Every row gives one point. The ring and each string are closed loops that go straight from each point to the next, and from the last back to the first. Before rounding, they use only three directions, however many columns there are. How many times does the string pass through the ring? Passing back the other way cancels.

Ring (7 x 4):
[[ -6 -26   0  19]
 [ 17   0  -6  21]
 [ 17  28  -5   4]
 [ -6  38   6 -22]
 [-28  20  19 -29]
 [-38  -7  22 -19]
 [-30 -27  12   0]]
String (30 x 4):
[[ -9  27  33 -15]
 [-12  12  13 -10]
 [-23  13 -10 -22]
 [-20  12   5 -17]
 [-29  12 -13 -27]
 [-38  21  16 -38]
 [-40  27  41 -43]
 [-27  23  42 -28]
 [-17  15  23 -15]
 [-19  12  -1 -17]
 [-14  15  12 -14]
 [-12  35  29 -24]
 [ -7  56  33 -33]
 [ -8  50  -3 -33]
 [ -7  36 -16 -24]
 [-11  13 -13 -12]
 [  5  26   9  -5]
 [ 22  42  18   0]
 [ 25  43   9   2]
 [ 11  23  12   2]
 [ -1  14   3  -2]
 [ -2  18 -22  -8]
 [ 11  33 -24  -6]
 [  7  31 -20  -8]
 [ -7  13  -8  -8]
 [  4  22  18  -2]
 [ 12  42  24  -8]
 [  9  60  17 -23]
 [ -5  51   6 -30]
 [ -8  51  28 -31]]
Times through: 0

Ring (6 x 9):
[[  0   1  14  12   8   1  -8  18 -14]
 [ 12 -14   9  17  23 -10 -18  15  -9]
 [ 14 -20   2  -6  25 -11 -17 -11   4]
 [  1  -7   8 -31   3  -2  -3 -27   7]
 [ -8   7   6 -38  -8   9   6 -29   5]
 [ -7  11   6 -15  -3  10   2  -5  -7]]
String (24 x 9):
[[  3   3   5  14  14   4 -10  18 -14]
 [  8  -4  -1   4  20   0 -12   4  -6]
 [  4  -5  10   3  12  -2 -10   6  -7]
 [  2  -6  23  14   7  -6 -10  19 -14]
 [  8 -12  22  25  16 -11 -16  27 -15]
 [ 28 -29 -10  22  49 -17 -31   9  -1]
 [ 27 -28 -16   4  47 -14 -27  -8   6]
 [ 28 -29 -21  -5  48 -14 -27 -18  11]
 [ 30 -35 -19 -10  49 -18 -28 -24  15]
 [ 16 -25   3 -11  26 -15 -18 -16   8]
 [ 21 -27 -18 -33  35 -12 -18 -43  21]
 [ 12 -16 -11 -33  21  -5 -11 -37  15]
 [  5 -12  -1 -40   9  -3  -5 -39  14]
 [ -6  -4  16 -41  -9   0   4 -33   9]
 [-10   2  19 -37 -14   3   6 -26   4]
 [-10   7  -1 -60 -11  11  10 -50  14]
 [-12  12  -2 -59 -13  15  12 -47  12]
 [-14  16  -3 -56 -15  18  13 -44   9]
 [ -9  15 -12 -49  -5  18   9 -40   8]
 [ -3   7  -3 -27   2  10   1 -20   2]
 [ -3   3   9 -13   1   4  -2  -6  -4]
 [ -8   6  22  -4  -7   4   1   7 -11]
 [ -9  13  16   1  -6  10   1  13 -15]
 [ -2  10   2   8   8   9  -5  14 -14]]
Times through: 2
